Each wall is flat, endless, passes through zero and stands at right angles to its row. A trip goes straight from one point to another. Which walls does it cross, in order?

Walls:
(1): [-0.20  0.04 -0.25]
(2): [-0.70  0.05 -0.19]
(3): [-0.17  0.90 -0.44]
(4): [-0.35  0.94  0.62]
(5): [0.23 0.37 0.61]
(6): [-0.23  0.01 -0.41]
Trips:
[ 0.81 -0.27 -0.05] to [-0.15  0.26 -0.56] => 5, 6, 3, 1, 2
[0.05 0.66 0.12] to [ 0.13  0.54 -0.16] => 1, 6
[ 0.02 -0.20 -0.23] to [-0.04  0.39 -0.06] => 3, 4, 5
[-0.03  0.18 -0.18] to [-0.21  0.25 -0.03] => 5

Walls:
(1): [-0.01 -0.26 -0.30  0.39 -0.08 -0.09]
(2): [ 0.44 -0.08 -0.23 -0.40 -0.23 -0.10]
(3): [ 0.27  0.37  0.21 -0.56  0.18  0.68]
(4): [-0.14 -0.05  0.06 -0.06  0.11 -0.08]
(5): [ 0.45  0.56 -0.17  0.18 -0.50 -0.30]
(6): [-0.48 -0.22 -0.20 -0.31  0.67 -0.47]
(7): [ 0.80 -0.25  0.31  0.00 -0.13 -0.08]
Trips:
[ 0.11 -0.23  0.05  0.05  0.11  0.27] to [-0.66  0.14 -0.07  0.29 -0.18  0.08] => 7, 4, 3, 6
[-0.72 -0.06 -0.07 -0.54 -0.14 -0.29] to [-0.20  0.06  0.40 -0.52 -0.32  0.46] => 3, 2, 6
[ 0.11  0.26 -0.45  0.59 -0.30  0.48] to [ 0.00 -0.10 -0.32  0.66  0.53 -0.10] => 6, 5, 4

Walls:
(1): [-0.32  0.34 -0.23 -0.25  0.41 -0.08  0.75 -0.59 -0.44]
(2): [ 0.36  0.40  0.12 -0.47 -0.28 -0.05  0.13 -0.36 -0.07]
(3): [ 0.04  0.28  0.36 -0.13 -0.08 -0.14  0.47  0.08 -0.11]
(4): [-0.72 -0.16  0.07 -0.03  0.30 -0.26 -0.18 -0.34  0.11]
(5): [-0.06  0.29 -0.63  0.47  0.13  0.07  0.40 -0.37  0.13]
(6): [ 0.07  0.15  0.04 -0.15 -0.26 -0.76 -0.32 -0.23  0.26]
(7): [-0.25  0.11  0.12  0.25 -0.48  0.60  0.47 -0.08  0.09]
(8): [ 0.46 -0.46  0.32  0.17 -0.44  0.48  0.38  0.49 -0.66]
(9): [ 0.08 -0.14 -0.03  0.23  0.32 -0.11 -0.56  0.62 -0.25]
Trips:
[ 0.33  0.07 -0.11 -0.81 -0.64  0.14 -0.29  0.34 -0.32] to [ 0.14 -0.10  0.29 -0.38 -0.42  0.14 -0.66  0.42  0.04] => 3
[ 0.06 -0.19  0.34  0.36 -0.36 -0.61 -0.30  0.41 -0.32] to [-0.15 -0.44 -0.01 -0.84  0.62 -0.31 -0.26  0.29 -0.43] => 4, 3, 1, 8

Walls:
(1): [-0.44 -0.11  0.46  0.22 -0.17 -0.29 -0.41  0.74  0.18 -0.15  0.01 -0.39]
(2): [ 0.09 -0.48  0.01 -0.11 -0.25  0.53 -0.16  0.61 -0.52 -0.32 -0.04  0.64]
(3): [ 0.41  0.14 -0.11  0.27 -0.38  0.02  0.15  0.08  0.07 -0.30 -0.21 -0.73]
(4): [ 0.14  0.07 -0.34  0.11 -0.35 -0.23 -0.65  0.33 -0.48 -0.07  0.17  0.92]
(5): [ 0.08  0.24  0.35  0.35  0.04 -0.03 -0.53 -0.37  0.35  0.01  0.46  0.29]
(6): [-0.43  0.09  0.09 -0.20 -0.36 -0.40  0.09 -0.43 -0.03 -0.09  0.20  0.13]
Trips:
[ 0.19 -0.02 -0.06 -0.33 -0.37  0.16  0.19  0.38 -0.07  0.39 -0.10  0.19] to [-0.58  0.37  0.18 -0.29 -0.03 -0.45 -0.43  0.38 -0.32 -0.03  0.01 -0.37] => 1, 6, 2
[-0.12  0.73 -0.03 -0.11  0.40  0.09 -0.08  0.85 -0.06 -0.47 -0.29 -0.44] to [ 0.14  0.50 -0.26  0.07  0.00 -0.69 -0.45  0.08 -0.03 -0.46 -0.14  0.42] => 4, 2, 5, 6, 3
[ 0.22 -0.18 -0.03 -0.46  0.26  0.01  0.18  0.08  0.47 -0.01  0.42  0.26] to [-0.09  0.43  0.00  0.16 -0.26  0.82 -0.08 -0.16  0.16 -0.14 -0.13 -0.09] => 3
[ 0.08  0.49  0.38  0.02  0.11 -0.01 -0.18  0.51 -0.21  0.20  0.67 -0.09] to [ 0.24  0.26 -0.38  0.01 -0.08  0.93 -0.18 -0.33 -0.05  0.65 -0.74 -0.42] => 2, 3, 4, 1, 5
[ 0.73 -0.04  0.25 -0.27 -0.49 -0.61  0.23  0.41  0.11  0.08  0.40 -0.21] to [ 0.66  0.06 -0.06  0.30  0.19 -0.22 -0.08 -0.10  0.16  0.65  0.24  0.13] => 5, 6, 1, 3
[-0.17 -0.08 -0.49  0.45 -0.19 -0.18 -0.25 -0.05 -0.43 -0.37  0.18 -0.02] to [-0.94  0.19  0.07  0.00 -0.46 -0.06 -0.56  0.04 -0.26  0.00  0.01  0.12] => 3
[ 0.54  0.78 -0.07 -0.40  0.47  0.72 -0.21 -0.11  0.11 -0.14  0.84 -0.86] to [-0.10  0.02  0.15  0.40  0.85 -0.49 -0.56  0.60 -0.12  0.51 -0.19  0.62] => 3, 1, 4, 2
[-0.04  0.06  0.07 -0.22  0.37 -0.12 -0.20  0.12 -0.06  0.18  0.09 -0.09] to [-0.10  0.17 -0.29 -0.30 -0.47  0.05 -0.13  0.30 -0.55 -0.34  0.28  0.40] => 4, 2, 5, 6, 1

Walls:
(1): [ 0.05 -0.38  0.46  0.49  0.06 -0.04 -0.63 -0.05  0.53  0.37  0.51 -0.32
  0.37 -0.06  0.21 -0.28 -0.06 -0.22]
(2): [-0.18  0.79 -0.19  0.84  0.04  0.43  0.15 -0.10  0.24 -0.27  0.35 -0.07
 -0.20  0.24 -0.66  0.24 -0.27 -0.18]
(3): [-0.86 -0.26  0.43  0.15 -0.13 -0.28 -0.52  0.37 -0.07  0.19 -0.25 -0.18
  0.13  0.28  0.24  0.50  0.05  0.01]
(4): [ 0.23 -0.37 -0.31 -0.56 -0.01 -0.16 -0.17  0.29 -0.73  0.25  0.10  0.07
 -0.05 -0.53 -0.17 -0.10 -0.01  0.26]
(5): [-0.40  0.12  0.41 -0.44  0.09 -0.36 -0.13 -0.35  0.19 -0.33 -0.48 -0.22
 -0.34 -0.05  0.06 -0.03 -0.45  0.04]
(6): [-0.18 -0.54  0.67  0.12  0.32  0.16  0.26  0.07  0.68 -0.17 -0.29  0.75
  0.12 -0.03  0.08  0.44  0.59 -0.37]
(7): [-0.52  0.27  0.03 -0.12 -0.67 -0.46  0.64  0.30 -0.45  0.02  0.15  0.29
 -0.06 -0.22  0.37 -0.28  0.29 -0.49]
(8): [-0.05 -0.81  0.68 -0.01 -0.02 -0.51 -0.02 -0.32 -0.04  0.02  0.11  0.25
  0.06 -0.66  0.04  0.07 -0.04 -0.35]
(9): [ 0.15  0.05 -0.10 -0.11 -0.37 -0.58 -0.29 -0.10  0.29 -0.86 -0.30  0.06
 -0.09  0.30 -0.07  0.20  0.17  0.45]
Trips:
[-0.50  0.00 -0.40  0.43 -0.12 -0.01 -0.65 -0.41  0.14  0.19 -0.31 -0.03
  0.24  0.24  0.46  0.55  0.05  0.44] to [-0.49  0.51 -0.33  0.31  0.14 -0.31 -0.10  0.16  0.03  0.09 -0.44  0.58
  0.06 -0.52 -0.13  0.17 -0.34  0.25] => 1, 7, 4
[-0.29 -0.66  0.40 -0.53  0.64 -0.88 -0.33 -0.34 -0.32 -0.37 -0.27  0.12
 -0.20  0.47 -0.31 -0.02  0.41  0.00] to [-0.12  0.40  0.14  0.06  0.17  0.00 -0.21 -0.18 -0.39  0.07 -0.47 -0.64
  0.23 -0.11 -0.23  0.58  0.44 -0.27] => 4, 2, 8, 6, 9
[ 0.54 -0.21  0.50 -0.19  0.38  0.08 -0.14  0.10 -0.88 -0.56  0.70 -0.38
 -0.09 -0.19 -0.26 -0.05  0.15 -0.05] to [ 0.25 -0.05 -0.22 -0.68 -0.09 -0.20  0.32 -0.92  0.66  0.16 -0.68  0.28
  0.18  0.19 -0.39  0.10 -0.45 -0.17] => 1, 5, 9, 6, 4
[ 0.26  0.04 -0.31  0.38  0.39  0.05  0.00 -0.24  0.41  0.35  0.61  0.69
 -0.66 -0.32 -0.46 -0.43 -0.30 -0.41] to [ 0.36 -0.08  0.08 -0.50  0.37 -0.66  0.75 -0.58  0.14  0.19  0.48 -0.44
 -0.13  0.26 -0.09 -0.10  0.46  0.32] => 4, 6, 2, 1, 5, 9, 7

Walls:
(1): [-0.13  0.38 -0.26 -0.06 -1.04 -0.25  0.39  0.00  0.00 -0.20 -0.10  0.23
  0.35  0.20  0.33  0.40 -0.07 -0.16  0.52  0.60  0.18 -0.05  0.54  0.59]
(2): [ 0.57  0.21 -0.21 -0.12  0.13  0.14  0.11  0.02  0.19 -0.39  0.22  0.27
  0.15  0.61 -0.59 -0.15 -0.09  0.07 -0.21 -0.13  0.45 -0.02 -0.17  0.21]
(3): [-0.31 -0.54  0.08 -0.05  0.13 -0.14  0.15  0.57  0.20  0.28 -0.06  0.33
 -0.15 -0.53 -0.07  0.00 -0.15 -0.05  0.15  0.10 -0.68  0.42 -0.04 -0.22]
(4): [ 0.91 -0.02 -0.05 -0.18  0.08  0.40 -0.25  0.26  0.42 -0.02  0.09 -0.53
 -0.34 -0.73  0.21  0.42 -0.55 -0.08  0.54  0.15 -0.28 -0.36  0.41  0.18]
(5): [-0.10 -0.42  0.12 -0.45 -0.56 -0.07 -0.19 -0.56 -0.54  0.64 -0.36 -0.39
  0.30  0.21 -0.37 -0.22  0.26  0.20  0.67 -0.34 -0.44 -0.40  0.04  0.02]
(6): [-0.63  0.22  0.18 -0.07 -0.25 -0.45  0.54 -0.06  0.22 -0.26 -0.36 -0.45
 -0.02  0.32  0.27 -0.62 -0.11  1.06 -0.08 -0.02 -0.38  0.31  0.34  0.42]
(7): [-0.07  0.11  0.35 -0.05  0.15 -0.07 -0.04 -0.11 -0.19  0.25 -0.01 -0.67
  1.19 -0.26  0.17 -0.10  0.57 -0.36 -0.29 -0.21  0.11 -0.69  0.55 -0.35]
(8): [-0.56  0.70  0.68 -0.14  0.20 -0.10 -0.50 -0.25  0.16 -0.40  0.55  0.29
 -0.01  0.36 -0.13 -0.18 -0.02  0.13 -0.33 -0.63  0.23 -0.13  0.28  0.19]
Trips:
[ 0.63  0.12  0.27 -0.32  0.28  0.20  0.24 -0.18  0.08  0.23  0.27  0.28
  0.01  0.27 -0.13 -0.01 -0.19 -0.07 -0.39 -0.22 -0.02  0.34 -0.30 -0.07] to [ 0.94 -0.26  0.13  0.33  0.04  0.12 -0.41 -0.08  0.00  0.17 -0.41 -0.17
 -0.24 -0.50  0.38  0.38  0.12  0.46  0.29  0.01  0.15 -0.20 -0.29  0.40] => 4, 8, 5, 2
[-0.72 -0.20  0.09  0.27 -0.28 -0.33 -0.51  0.50  0.11  0.50 -0.38 -0.34
 -0.29 -0.42  0.11  0.22 -0.02 -0.93 -0.60 -0.09 -0.08 -0.07 -0.37  0.33] to [-0.41  0.97 -0.14  0.22 -0.09  0.46 -0.08  0.32 -0.25 -0.12 -0.42  0.34
  0.40  0.17  0.84  0.04 -0.35 -0.14  0.39 -0.38  0.12  0.40  0.28  0.12] => 1, 8, 6, 3

Walls:
(1): [-0.48 -0.20 -0.04  0.56 -0.36 -0.20  0.03 -0.65  0.19 -0.65  0.26  0.60
 -0.36 -0.13 -0.08 -0.20  0.44  0.05 -0.01 -0.34  0.40  0.18  0.28  0.39
 -0.16  0.32  0.09  0.49 -0.28  0.37  0.15 -0.28 -0.12 -0.53  0.25 -0.33
 -0.23 -0.38 -0.05  0.31 -0.07 -0.26 -0.24  0.44 -0.17  0.26 -0.17  0.13]
(2): [-0.03  0.47  0.05  0.23  0.05  0.46  0.21 -0.94 -0.30  0.73  0.16  0.39
  0.00 -0.65 -0.04 -0.12  0.28 -0.10 -0.16  0.66 -0.28 -0.30 -0.78 -0.77
  0.18  0.33 -0.51 -0.12 -0.22 -0.08  0.25 -0.34  0.72 -0.05 -0.47 -0.17
  0.17 -0.14 -0.06  0.42  0.19  0.11  0.20  0.17 -0.19  0.02  0.00  0.31]
(3): [-0.40  0.09 -0.12  0.04  0.22 -0.11  0.23 -0.17 -0.28 -0.10 -0.09  0.26
 -0.74  0.11 -0.28  0.31 -0.32  0.51 -0.22  0.91 -0.09 -0.39 -0.53 -0.56
 -0.67 -0.19 -0.46  0.04 -0.33  0.58 -0.67 -0.17 -0.02  0.73  0.10 -0.37
  0.17 -0.18 -0.23 -0.44 -0.29  0.14  0.02 -0.44  1.26 -0.03  0.24 -0.43]
(4): [ 0.67 -0.70 -0.21 -0.14  0.01 -0.28 -0.60 -0.09  0.12  0.00  0.35  0.39
  0.02 -0.09  0.17 -0.07  0.62  0.22  0.66 -0.22  0.20  0.18  0.26  0.76
  0.11  0.08 -0.60  0.03  0.46  0.00 -0.50  0.59 -0.34  0.26  0.08  0.13
  0.53 -0.31  0.05  0.42  0.11 -0.28 -0.01  0.78 -0.09 -0.11  0.27 -0.27]
(5): [-0.13  0.53  0.63  0.15  0.51 -0.14  0.05 -0.23 -0.46  0.46 -0.08  0.28
 -0.36 -0.18 -0.01 -0.05  0.51 -0.07 -0.23  0.12  0.13 -0.03 -0.65  0.36
 -0.30 -0.15  0.33  0.04 -0.03  0.06 -0.17 -0.38 -0.07  0.16  0.69 -0.19
 -0.14 -0.06 -0.27 -0.06  0.11  0.23  0.54  0.35 -0.26 -0.15  0.43  0.00]
(6): [ 0.08 -0.21 -0.14 -0.12  0.15 -0.66  0.03 -0.17 -0.11 -0.09  0.01 -0.46
  0.05  0.05  0.06  0.17  0.19 -0.33  0.13 -0.41  0.82  0.07  0.50  0.15
  0.30  0.40 -0.59  0.25 -1.01  0.09 -0.25 -0.11 -0.24  0.05 -0.03  0.38
  0.23  0.21 -0.11  0.29  0.00 -0.65 -0.63  0.06  0.01  0.61  0.27 -0.47]
(7): [-0.37 -0.58  0.43 -0.25 -0.81 -0.51  0.12 -0.36  0.38  0.07 -0.16 -0.28
 -0.03  0.21  0.13 -0.92 -0.59 -0.21  0.35  0.26 -0.09 -0.16 -0.10 -0.21
 -0.35 -0.09 -0.29  0.26 -0.07  0.05  0.23 -0.66  0.36  0.09 -0.14  0.56
 -0.02  0.19  0.27  0.07 -0.45 -0.11 -0.01  0.14  0.11 -0.14 -0.13 -0.37]
(8): [ 0.19  0.17 -0.27  0.11  0.83 -0.65 -0.32 -0.87 -0.09  0.21  0.27  0.36
  0.29  0.44  0.12 -0.14  0.85 -0.17  0.26 -0.27  0.45  0.14 -0.19  0.17
 -0.38 -0.09 -0.10 -0.21  0.03 -0.48 -0.22  0.03  0.06  0.21 -0.10 -0.30
 -0.05 -0.25  0.42  0.14  0.54 -0.86 -0.14 -0.30 -0.49 -0.09  0.39  0.28]
(9): [-0.07 -0.61 -0.22 -0.10 -0.60 -0.35 -0.25 -0.17  0.59 -0.12 -0.08  0.63
  0.67  0.24 -0.41 -0.15  0.15  0.16 -0.04  0.04 -0.10 -0.86  0.03 -0.28
  0.34 -0.27 -0.40 -0.05 -0.19 -0.31  0.32  0.33  0.80 -0.69 -0.15  0.18
 -0.44 -0.04 -0.01  0.76  0.31  0.43  0.30  0.00 -0.29 -0.31  0.58  0.25]
(10): [-0.08  0.02 -0.43  0.05  0.91 -0.20  0.62 -0.20  0.23 -0.29 -0.20  0.16
  0.69 -0.04  0.08  0.43 -0.18  0.14 -0.04 -0.01 -0.20  0.05 -0.30  0.23
  0.04  0.03  0.02  0.41  0.24  0.57  0.17  0.19  0.20 -0.12  0.30 -0.44
  0.36  0.09 -0.05 -0.47  0.08  0.47  0.46  0.26 -0.01  0.46  0.39 -0.06]
Trips:
[ 0.04  0.29 -0.10 -0.23  0.58 -0.06 -0.52  0.13  0.83  0.01  0.02 -0.63
  0.18  0.25 -0.16  0.27  0.28  0.39  0.35  0.44 -0.10 -0.62 -0.39 -0.23
 -0.32  0.64 -0.48 -0.69 -0.13 -0.54  0.11 -0.02  0.20 -0.37 -0.01 -0.04
  0.03  0.05  0.52 -0.39 -0.55  0.35 -0.13 -0.42  0.25 -0.36 -0.23  0.65] to [ 0.42  0.47 -0.43  0.14 -0.12 -0.18  0.35  0.67 -0.07 -0.94  0.23  0.35
  0.13 -0.57  0.18  0.34  0.06  0.77 -0.06 -0.37 -0.09 -0.28 -0.18 -0.46
 -0.13  0.16 -0.49 -0.19  0.25  0.10  0.03 -0.43 -0.19  0.42  0.22  0.63
 -0.17 -0.27  0.18  0.66 -0.40  0.02 -0.47 -0.56  0.50 -0.25  0.21 -0.49] => 8, 2, 6, 4
[-0.62 -0.18  0.36 -0.39 -0.07 -0.12  0.53 -0.01  0.30  0.17 -0.37  0.29
 -0.08  0.68 -0.42 -0.39 -0.27  0.34 -0.09 -0.27  0.03  0.23 -0.04  0.52
 -0.17  0.29  0.36  0.09 -0.59  0.13  0.78 -0.02  0.05  0.49 -0.23  0.30
  0.17  0.11 -0.17  0.37  0.48 -0.23 -0.32 -0.43  0.04 -0.10  0.34  0.12] to [-0.26 -0.27 -0.05  0.31  0.11 -0.03  0.13 -0.04  0.31 -0.07  0.35 -0.33
 -0.09  0.19 -0.27  0.17  0.00 -0.53  0.84  0.06 -0.37 -0.17 -0.28  0.12
 -0.48  0.99  0.05 -0.35  0.04 -0.12  0.34  0.33 -0.27  0.19 -0.25 -0.10
 -0.02  0.46  0.35 -0.38  0.18 -0.05 -0.12 -0.30  0.27 -0.37 -0.42 -0.19] => 3, 9, 1, 6
[-0.10 -0.21 -0.30  0.43 -0.74 -0.23 -0.24 -0.30 -0.10 -0.02 -0.06 -0.47
  0.12 -0.68  0.30 -0.18 -0.25 -0.18 -0.34  0.36 -0.28 -0.27  0.26  0.25
  0.49 -0.11 -0.20  0.14 -0.07 -0.09  0.50  0.49 -0.60  0.89  0.36  0.12
  0.85 -0.26  0.50  0.00 -0.37  0.03 -0.05  0.01 -0.36  0.06  0.16 -0.22] to [ 0.41 -0.01 -0.48  0.63 -0.13  0.04  0.25  0.07 -0.12  0.22 -0.37  0.11
 -0.13 -0.10 -0.41  0.06  0.47 -0.22  0.32 -0.23 -0.61 -0.37  0.71 -0.41
  0.45  0.24  0.34  0.28 -0.32 -0.34 -0.16  0.38 -0.39  0.49 -0.15  0.06
  0.12  0.33 -0.05  0.08 -0.36 -0.29 -0.30 -0.38 -0.73  0.43  0.03 -0.59] => 7, 8
